Every row gives one point. Each copy is the shape, with its points in the same order, turned, moved and blurred by noise. Say if it was mirrored as well.
In the rows, 128 means zero.

Shape, 7 rows:
[[158 125 162]
 [105 109 128]
 [131 174  76]
 [129  35 177]
 [114  94 122]
 [146 196 129]
 [122 210 195]]
Copy 1 (7 x 3):
[[153 148 149]
 [109 125 109]
 [ 80 205 112]
 [186  77 102]
 [123 127  96]
 [ 93 201 167]
 [ 85 157 224]]
Copy 1 is: only turned
Copy 2 (7 x 3):
[[174 145 146]
 [134 142 101]
 [125 223 107]
 [189  69  96]
 [147 137  90]
 [131 206 167]
 [106 167 216]]
Copy 2 is: only turned

Shape (8 x 4):
[[138 102 157 174]
 [ 86 192 116  99]
 [166 156 167 108]
 [178 107 206 167]
 [112 172  74 184]
 [117 165 159  28]
 [ 93  94 139 115]
 [ 83 144 138 165]]
Copy 1, 8 rows:
[[110  87 172 112]
 [108 186 142 198]
 [173 141 133 128]
 [168  83 186  82]
 [ 89  91 143 219]
 [139 227 100 121]
 [ 72 143 153 111]
 [ 85 129 197 165]]
Copy 1 is: only turned
Copy 2:
[[ 77 142 121 197]
 [170 219  95 125]
 [130 157 172 144]
 [ 57 135 168 189]
 [179 186  80 221]
 [146 182 143  57]
 [ 94 154  71 134]
 [109 202  88 187]]
Copy 2 is: only turned
Copy 3 (8 x 4):
[[115  95 158 144]
 [117 199  69 112]
 [185 137 125 128]
 [172  96 194 143]
 [ 77 152  85 186]
 [186 173  76  57]
 [103 113 114  81]
 [ 85 152 138 133]]
Copy 3 is: only turned

Shape, 10 rows:
[[123 158 148 198]
 [175 139 148 114]
 [128  67  39 150]
 [143 182 103  86]
 [109 108 106  94]
 [129  53 134 130]
 [147 133 125 156]
 [160 107 119  99]
 [ 88 127 134 147]
 [110 144 155 139]]
Copy 1, 10 rows:
[[119  94  89 175]
 [153 174 131 145]
 [ 60 158  76  53]
 [198 153  96  98]
 [133 135 137  70]
 [ 73 148 161 102]
 [120 140  98 139]
 [133 179 133 105]
 [122  90 123 113]
 [144 104 133 138]]
Copy 1 is: mirrored
Copy 2, 10 rows:
[[161 188 135 170]
 [129 144 150  78]
 [122 133   7 121]
 [ 68 116 147 116]
 [129  86 104 117]
 [185 113  74  86]
 [138 161 119 123]
 [126 120 112  76]
 [160 114 117 161]
 [161 129 148 144]]
Copy 2 is: only turned
Copy 3 (10 x 4):
[[109  62 131 179]
 [100 128 160 104]
 [169 196 108 211]
 [174 115 128  78]
 [155 164  87 131]
 [ 93 186 104 158]
 [126 116 149 157]
 [127 167 139 117]
 [123 110  71 152]
 [119  97 109 131]]
Copy 3 is: mirrored
Copy 4:
[[122 124  81 187]
 [123  98 156 127]
 [ 38 122  58  67]
 [128 171 158 104]
 [131 124  97  68]
 [119  60  73  87]
 [104 114 109 143]
 [109 100 135  83]
 [139 119  67 127]
 [158 118 105 139]]
Copy 4 is: mirrored

Shape (10 x 6):
[[147 204 122 132 125  92]
 [132 112 132 142  53 207]
 [137  94 140  68 181 110]
 [149  96  94 163 123 148]
 [190 109 116 147 108  92]
 [196  66  98 187 139  89]
 [131  19 196 144  98 128]
 [ 96  84  59 100  75 146]
 [ 80  97  41 145 133 171]
 [110 138 220 163 106 127]]
Copy 1:
[[145 131 137 172  61 174]
 [104 112 110 157 204 106]
 [193 173 137  59 142 176]
 [117 152 112 121 137  93]
 [153 169 159 139 100  90]
 [133 223 154 126 105  50]
 [122 204 190 104 224 104]
 [110  76 134  71 153  96]
 [ 81 112  55  63 133 110]
 [102 184 174 178 170 187]]
Copy 1 is: only turned
Copy 2:
[[152 158  70 202 147 131]
 [235 143 168  96 175 132]
 [131 104  98 121  92  54]
 [148 105 127 102 156 147]
 [168 102  61 112 155 146]
 [134  60  67  92 145 181]
 [223  48 122  78  72 134]
 [158 188 134  50 121 130]
 [104 156 184  77 141 142]
 [225  91 142 196  95 137]]
Copy 2 is: only turned

Shape (11 x 8):
[[ 97 114 130 143  94 127 108 114]
 [131 144 130 154 122 123 148 141]
 [125 127 151 127  84 135 152 148]
 [137 109 140 135 130 127 103 129]
 [128 142 114 137 135 121 150 135]
 [129 129 124 139 124 175 137 144]
 [111 123 141 131 147 133 150 145]
 [128 140 136 129 139 119 113  68]
 [119   7 139 147  86 134 136 126]
 [121 139 151 159 142 138 156 145]
 [114 142 131 122 120 135 143 144]]
Copy 1, 11 rows:
[[116 134 146  91 115 156 142  96]
 [ 98 135 108 132 138 124 141 110]
 [ 94 100 144 127 137 133 166 106]
 [112 134 144 124 118 145 106 128]
 [122 133 110 142 132 119 132 101]
 [108 120 137 151 160 162 125  89]
 [113 105 104 128 140 125 118 100]
 [152 160 156 103 137 108 112 118]
 [ 51  83 186 100  71 150  97  64]
 [ 94 120 100 120 162 122 117 106]
 [126 109 118 135 141 134 143 105]]
Copy 1 is: only turned
Copy 2, 11 rows:
[[154 141 169 107 134 126 113 138]
 [157 123 135 156 138 114 156 139]
 [144 131 142 141 108 152 147 159]
 [138 131 127 121 145 144 113 112]
 [143 111 146 145 139 115 159 125]
 [142  97 154 145 156 157 146 154]
 [131 116 155 167 132 138 135 119]
 [113 155 160 108 171 110 147 112]
 [197 143 169  96 100 217 117  89]
 [148 129 149 184 145 137 147 132]
 [128 109 150 145 126 124 144 144]]
Copy 2 is: mirrored
Copy 3:
[[103 104 122 118 103 130 116 161]
 [141 108 106 138 132 132 143 123]
 [134 123 117 101 117 130 169 141]
 [143 131 124 126 122 123 102 155]
 [131 112 106 131 145 129 127 110]
 [157 101 133  95 121 147 123 114]
 [133 123 122 119 155 156 128 125]
 [110 111 154 157 136  94 101 136]
 [140  93 103  57 149 127 110 231]
 [149 109 125 140 146 160 144 126]
 [126 126 117 114 125 140 140 114]]
Copy 3 is: only turned
Copy 4:
[[102 146 158 142 117 102 143 162]
 [138 142 109 122 107 116 153 130]
 [124 160 136 100 120  83 151 117]
 [117 128 131 114 111 114 112 164]
 [138 126 111 124 131 129 146 118]
 [ 96 121 118 118 104 105 137 103]
 [143 111 119 126 124  97 132 118]
 [135 111 171 125 124 155 135 158]
 [ 72 113 129  83 138  31 154 204]
 [152 119 115 121  91 104 146 119]
 [133 138 128 126 123 107 133 109]]
Copy 4 is: mirrored

Shape, 12 rows:
[[218 132 139  84 131  85 116 126]
 [ 84 145  52 113 116 215 189 126]
 [173 122  90 137 178 112 176 107]
 [152  95  72 140 148  91 129 159]
 [139 125 146 157 106 123 116 128]
 [162  90  85 123 193 120 130 172]
 [109 114 176 195  81 190 118 152]
 [119  88  81  93 155 147 227 146]
 [ 87 104 161 148  95 155 101  59]
 [161 137 172 173  87  91  96 122]
 [159 112 140 133 106  80 124 131]
 [108 132  99 117 224  73 137 156]]
Copy 1, 12 rows:
[[ 90 107  98 190 155 127 120 115]
 [ 81 175 149   7 162 126 156 194]
 [ 79 130 117 110  98  93  90 151]
 [131  99 120  92 109 106 119 102]
 [163 169  97 130 147 124 130 134]
 [104  86 102  95  77 125 142 126]
 [197 210  52  91 153 129 172 168]
 [ 93  96 149  61 125  79 143 209]
 [190 201 119 116 160 178  99 188]
 [177 182  82 169 157 117 119 109]
 [155 130 111 154 151 107 118 122]
 [112 119 174 123  41 117 146 122]]
Copy 1 is: mirrored
Copy 2 (12 x 8):
[[127 122  91 168  74 191  86 121]
 [ 83 171 100 111 188  40 135  77]
 [154 167 110 174 142 151 159 129]
 [123 169 114 125  89 144 155 161]
 [126 101 123 131 112 113  95 164]
 [133 185 103 104 121 180 155 148]
 [122 111 140  81 148  65  50 188]
 [ 80 213 153 146 161 129 148 103]
 [ 72  64 107 143 178  95  89 198]
 [142  72 125 143  80 121  81 183]
 [114 111 135 153  82 146 104 170]
 [137 124 153 104 133 192 207 129]]
Copy 2 is: only turned
Copy 3:
[[169 192 152  41  87 190 108 143]
 [ 74  71  85 176  71 158 119 187]
 [125 168 114 116  52 186 178 133]
 [132 201 144 156  90 183 132 122]
 [161 164 155 119 109 110 124 129]
 [117 199 100 126 103 199 129 112]
 [155 147  98 148 141  43  96 131]
 [132 105  84 168  57 220 141 121]
 [167 100 159 135 156  88 168 169]
 [174 182 183 101 110  81 119 129]
 [187 181 164 110  93 145 125 118]
 [ 78 170 139 114 105 211 163  69]]
Copy 3 is: only turned
